Each row is a point. A path goes straight from each point to the next, and from the last back to the first. The post is the endless flat space through its rows: a point in 2 columns, a line in 3, a plane in 4, and so on, so that a path can go around it. How many times does the path go around the post? Going back the other way cancels.
In the rows, zero is written as 128.

Post:
[[172 149 122]
 [118 147 151]]
Path (32 x 3):
[[171 120 127]
 [107 139 139]
 [138 178 112]
 [ 98 172 168]
 [186 144 157]
 [185 110 152]
 [226 130  82]
 [151 149  90]
 [154 168 117]
 [166 166 129]
 [174 153 162]
 [100 133 167]
 [159 123 112]
 [137 153 110]
 [127 183 120]
 [104 181 142]
 [158 168 146]
 [157 143 171]
 [171 113 133]
 [110 128 124]
 [119 168  95]
 [180 168 113]
 [133 155 174]
 [223 131 148]
 [185 111 114]
 [ 97 142 143]
 [107 159 143]
 [118 196 143]
 [175 164 163]
 [213 136 148]
 [107 149 189]
 [186 120 152]]
Times around: 5

Post:
[[105 127 133 127 121 100 170 140 183]
 [144 137 132 132 156 111  78 121  99]
 [ 82 147 122 143 166 156 101 137 110]
 [150 132 128 104 103 145 143 176 127]
 [119  33 107 182  90 105 148 170 113]
 [ 84 108 125 101 149 126 114 120 125]
 [163 108 165  87 138 158 183 175 118]
 [153 139  95 119 123 134 102  88 146]]
Path:
[[118 100 145 120 105 129 145 154 122]
 [ 61  48 130 112 111 167 144 205 134]
 [140 102 176 136 178  71 141 171 106]
 [ 59  92 131 101 207 173 193 142 121]
 [124  90 142 188 146  72 136 191 155]
 [106 108  87 126 158 179 162 157 134]
 [174  44  69 164  81 117 149  77 102]
 [ 37 149 179  94 163 142 135 133 110]
 [136 157  97 134 105 156 101 140 173]
 [110  34 117 113 119  92 148 161 134]
 [123 113 143 136 168 102 155 145  79]
 [145 165 118 184  80 204 145 208  94]
 [126  97 137  65 108 131  71 127 103]
 [126 113  99  59 149 132  96  66 163]
 [171  85 118 108 164 113 139 139  85]
 [124 123 167 131 120  33 143 167 128]
 [ 78 109 133  70  97 118 121 160 145]
 [116 119 165  61 133 155 165 197 134]
 [191 151 137 130 114 133  89 122 121]
 [115 103 131 151  68 106 110 173  82]
 [121 125 109 178 133 147  98 128 132]
 [ 77 130 110  96 143 199 136 176 167]
 [104  85 156  93 125 175 142 141 146]
 [ 66 108 137 113 128  96 126 115 104]
 [156  89  58 155  46 112 102  94 102]]
Times around: 3

Post, 13 rows:
[[ 96 105 224 166  86 192 138  91 151  89 100 109  89 162]
 [118 122 100 117 153 118  89 140 137  99 154 105 126 127]
 [148  85 147 154 133  96  89  79 125 161 143 130 126 141]
 [121 134 132 146 170  66  89  97 145 183 136 145  93 142]
 [146 109 102 114 154 121 155 106 129 101 143  96 125 132]
 [136 130 128 166 132 107 130 101 146  81 143 108 131 130]
 [145 139 118 150 157 125 128 129  92 112 143 102 190 141]
 [ 86 100  99 106 115 121 141  75 157 166 185 118 121 118]
 [154 162 109 142 109 109 117 174 108 134 199 150 137  99]
 [ 92  85 101 131  98 109 194  71 145  99 111 127 150  79]
 [139 152  62 162 160 161 118 135 117 122 144 168 119 105]
 [121  96 119 149 123 102 131 141 169 111 145 135 124 133]
 [124 117  93  53 126 142 114  93 181 108 167 128 127 171]]
Path:
[[100 165 178 129  62 105 116  99 213 169 174 132 162 153]
 [ 61  95  81  91 156 141 118 146 145 132 175  98 119  65]
 [ 65 131 112 104 156 144  80 157  75 178 172 119 141 104]
 [ 26  91 112 155 130 155 169  89 120  94 127  83  76  67]
 [143  80 112 120 126  89 151  43 154 146 147  85  75 147]
 [ 81 114 152 185 103 186 176 141 136 129 121 106 131 123]
 [107 193 136 118 118 173 143 100 116 106 131  82 132  95]
 [152 140  54 131 180 164 160 144 126 136 121 134 110 154]
 [ 80 138  26 119 154 128  91 100 103 110 141 164 159 114]
 [187  77  83 149 125  23 132 115 157  73 176  94 133 112]
 [143 119  91  25 135 124 190 115  84 142 138  38 119 109]
 [182 147 101  98 158 196 101 109 125 117 126 113 131 141]
 [144  42 115 107 153  96 118  16 151 137 147 114 177 131]
 [ 80 112 152 137 108 123 173  76 133 208 182 157 191 172]
 [131 116 122 112 162 116 125 163 137 124 138 132 171 161]
 [154 144 130 154 130 113 136  97 120 150 151 178 142 106]
 [110 113  90 134 122 134 159  78  89  71 132 135 165  80]
 [ 86  80 151 130 116  36 115 157 124 154 156  95 148 121]
 [133 150  24 116 154  76 119  88 244  70 215 107  61 143]
 [116 122 127 140 138  73 201 118 145 139 139  80  62 109]
 [160 132  98 104 141 110 155 100 139 101 144 130 122 171]
 [ 17  54 160  58 122 139 112  73 117 145 134 107 120 117]
 [ 68 117 111 184 112  82 104 149 203  43 211 132  95 125]
 [110 121 191 199 132  88 129 190  72 153 166  69 139 132]
 [ 99 172  89 146 133 159  88 107 125 135 133 133 119 116]
 [109 106  55  83 114 137 117 116 112 125 178 118 159 117]
 [149 160 117 153 132  77 144  89 171  70 142 159  62 132]
 [147 136  35 124 168  81 128  75 106 149 133 162 103 116]
 [104 140  41 110 122 135 142  90 115 193 168 125 110  75]
 [121 159  97 114 140 148 119  99 115 122 133 112 116 146]
 [120 136 128 103 110 122 160  71 128 132 157 112  84 122]
 [159 139 140 205 109  97 137 126 138  98 120  94 110 120]]
Times around: 2

Post, 17 rows:
[[110 121 145 158 173 127  64 127 107 138 197 167 160  98 163  99 196 179]
 [151 151 127 117 159 186 126 121 180 119  81 165  91 102 140  94  89 156]
 [119 121 117 154 127 156 137 165 132 140 130 134 124 151 103 131 145 135]
 [135 129 126 151  86 141 104 158 140 136  97 116 122  95  91 129 141 138]
 [123 120 153 103 133 173 131 133 162  84 127  58 111  79 169 202 116 120]
 [113 131 145 129 132 139 137 169 122 176 114 125 119 133 114  87 174 117]
 [138 106 140  76 113 108 146 152 101 126 126 128  71 169 148 126 159 141]
 [142 121 155 119 115  89 146 106  80 154 140 124 105 171 160  52  63 174]
 [149 152 143 146 142 114 178 100 105 130 174 112  82 131 106  70 138 157]
 [ 93 194 124 134 164 124 124 138 104 102  94 143  75 158 189 146  88 169]
 [ 91 152 103 145 123 139 111 118 130 138 113 159 148 125 148  80 154 140]
 [132 110 159 109 138  72 118 156 106  85 125 138 152 111 143 125 106  98]
 [101 118 130  98 129  74 129 170 123 151 126 149 157 130  87 120 142 147]
 [146 146 129 164 136 107 107 115 140 147 122 112 156 144 137 105 147 127]
 [150 157 121 131 139 134 154 132 139 154 126 180 118 105 144 113 129 117]
 [105 110 143 150 155 101 101 105 104 140 125 148 154 114  92 126 150 129]
 [ 98 116 106 109 135 132 120 159 151 111 124  96  73 105 180 137 122 113]]
Path (28 x 18):
[[124  97 122  78 140 105 104 133 190 184  87 141 139 135 103 119 111 138]
 [109 117 168  81 226  90  94 126  82 105 168 159 146 133 174  80 109 170]
 [ 80 160 126 178 137 139 113 142  97 125  94 102 124  75  79  87 192 115]
 [162  80 135  91 124  98 121 104 132  78  96 176  93 119 109 106 192 165]
 [ 87 134 137 164 119 123 113 106 130  88 124 121 111 104 191 123  68 132]
 [114 172 162 137 145  61 130 106  57  86 146 143 110 149 172 123 143 116]
 [135 191 100  50  81 129 116 176 153 152  91 140 121 121 200 109 195 106]
 [131 148 112 141 149 103 108 187 107 127 122  76 104 131 170 141 144 127]
 [118 141 146 160  57 139 122 138 112 129  81  75 127  58  63  87 177 117]
 [111 114 137 109 152 128  63 135  89 132  91 115 142 119 149  94 143 115]
 [ 93 152 152  83 175 117 184 173 133 146 172 123 128 110 134  65 124  74]
 [ 83 117 109 143  55 183 107 139 137 142 125 160 164 116 136 111  84 196]
 [109 115 115 170 157 148 130 114 146 133 135 163 117 150 169  96 176 118]
 [132 101  74  60 122  92 193 188 122 120  55 203  85 152 154 149  72  99]
 [139 150 131  66 220 143 138 185 154 155 171 164 140 100 195 145 179 123]
 [117 143 145 111 148 106 135 184  77 168 129 164 102 136 109  93 185  96]
 [114 176 166 132 144 133 117 126 134 148 157 135 133 113 172 115 125 181]
 [122 122 142 121 143 130 185 140 118  54 145 172  95 138 154  92  89 105]
 [123 105 111 193 182 148  82 178 146 173 175 132 143 133  79  86 249 178]
 [148 105 110 128 113 174 137 168  95 108 135 110  52  92  85  97 216 108]
 [135 181  84 135 101  64 187 178 122 185 147 120  98 122 111 101  35 118]
 [ 67 114 127 108 125 131 140 110 123 143  88 117  83 137 114 128  86 109]
 [177 126 138 137 130 165 114 116 139  59 140 209  76  98 186 154  91 129]
 [109 145 159 100  88  87 132  95  93 151 117 106 146 147 124 118 104 172]
 [131 187  76 165 135 119  95 109  97 104 101 164 115  82 100 136 140 153]
 [130 129 104 128  77 132 155 121 124 139 149 117 130  97 123 122 139 162]
 [137 123 144 112 116  92 178 158 128 171 136 157  88 130 121  86 175 166]
 [ 68 146 117 105 173 147 149  82 181 104 136 176 143 143 162 121 132 155]]
Times around: 0
